Every row gives one point. The points of each table are mixes of a few directions, plus a little noise. How many directions does each table use, and how many do they share? Where both have some left over, give the other angles between the two spaces (their principal angles), to ten degrees, smallest first.

First:
[[-0.04 -0.02  0.04]
 [-0.51 -0.23  0.61]
 [-0.29 -0.13  0.34]
 [ 0.03  0.01 -0.02]
 [ 0.36  0.16 -0.43]
 [ 0.69  0.31 -0.81]
 [-0.22 -0.10  0.26]]
Second (6 x 3):
[[-0.53 -0.02 -0.26]
 [-0.01 -0.69 -0.02]
 [ 0.80  0.38  0.43]
 [ 0.10 -0.24  0.05]
 [-0.33  0.11 -0.17]
 [-0.03  0.45  0.00]]
Directions: first 1, second 2, shared 0; angles 70

First:
[[-0.71  0.16  0.31  0.53  0.38  0.08]
 [ 0.01  0.03 -0.03  0.20  0.07 -0.33]
 [-0.10  0.05  0.75 -0.11  0.02 -0.06]
 [-0.06  0.21 -0.36 -0.08 -0.05 -0.09]
 [ 0.24 -0.20  0.08 -0.05 -0.05  0.02]
 [ 0.39 -0.32 -0.82  0.22 -0.03 -0.02]
 [ 0.37 -0.61 -0.02  0.10  0.01  0.51]
 [-0.12 -0.02 -0.59  0.29  0.11  0.09]
 [ 0.01  0.69  0.69 -1.09 -0.45 -0.19]]
Second:
[[-0.06 -0.16  0.42  0.01  0.33  0.28]
 [-0.03 -0.26 -0.03  0.27 -0.10  0.23]
 [ 0.19  0.20 -0.28 -0.41  0.12 -0.06]
 [ 0.11  0.88 -0.53 -0.53 -0.39 -1.08]
 [ 0.03 -0.28 -0.10  0.16 -0.02  0.33]
 [ 0.08 -0.03 -0.19 -0.06 -0.02  0.08]
 [-0.53  0.05  1.25  0.49  0.13 -0.33]
 [ 0.20 -0.25 -0.25 -0.13  0.19  0.48]
 [ 0.03 -0.15 -0.28  0.18 -0.24  0.08]]
Directions: first 4, second 3, shared 2; angles 60

First (10 x 11):
[[-0.02 -0.01 -0.02  0.09 -0.03 -0.02  0.04  0.07 -0.02  0.03 -0.08]
 [ 0.21 -0.69 -0.38 -0.70 -0.01 -0.27  0.07 -0.22 -0.16 -0.08  0.46]
 [-0.05 -0.49 -0.38 -0.15 -0.11 -0.27  0.21  0.18 -0.19 -0.03 -0.07]
 [ 0.30  0.81  0.75  0.66  0.15  0.46 -0.28 -0.16  0.27  0.32  0.00]
 [-1.22  0.73 -0.10 -0.75  0.15  0.24 -0.24 -0.13  0.34 -0.94 -0.23]
 [ 0.84 -0.76 -0.09 -0.67  0.07 -0.19 -0.05 -0.54 -0.14  0.28  0.92]
 [-0.13  0.08 -0.01  0.15 -0.03  0.00  0.04  0.12  0.00 -0.03 -0.18]
 [-0.16  0.16  0.00  0.57 -0.10  0.00  0.14  0.37 -0.05  0.11 -0.48]
 [ 0.14 -0.22 -0.10 -0.07 -0.03 -0.10  0.05 -0.01 -0.08  0.06  0.08]
 [ 0.09  0.40  0.33  0.88 -0.04  0.16  0.04  0.30  0.04  0.32 -0.44]]
Second, 8 rows:
[[ 0.37 -0.47 -0.13 -0.15 -0.03 -0.18  0.08 -0.07 -0.15  0.18  0.27]
 [-0.43  0.76  0.34 -0.59  0.25  0.40 -0.42 -0.52  0.39 -0.48  0.28]
 [ 0.37  0.21  0.36 -0.02  0.13  0.20 -0.19 -0.34  0.13  0.16  0.36]
 [ 0.34  0.55  0.58  0.74  0.06  0.30 -0.15  0.00  0.15  0.38 -0.09]
 [-0.74  0.16 -0.28  0.10 -0.10 -0.07  0.15  0.42 -0.02 -0.38 -0.62]
 [ 0.07 -0.37 -0.27  0.73 -0.25 -0.27  0.37  0.63 -0.28  0.31 -0.58]
 [ 0.35 -0.89 -0.48 -0.22 -0.15 -0.42  0.26  0.12 -0.32  0.19  0.17]
 [-0.30  0.05 -0.12 -0.62  0.08  0.03 -0.10 -0.25  0.10 -0.38  0.21]]
Directions: first 3, second 3, shared 3
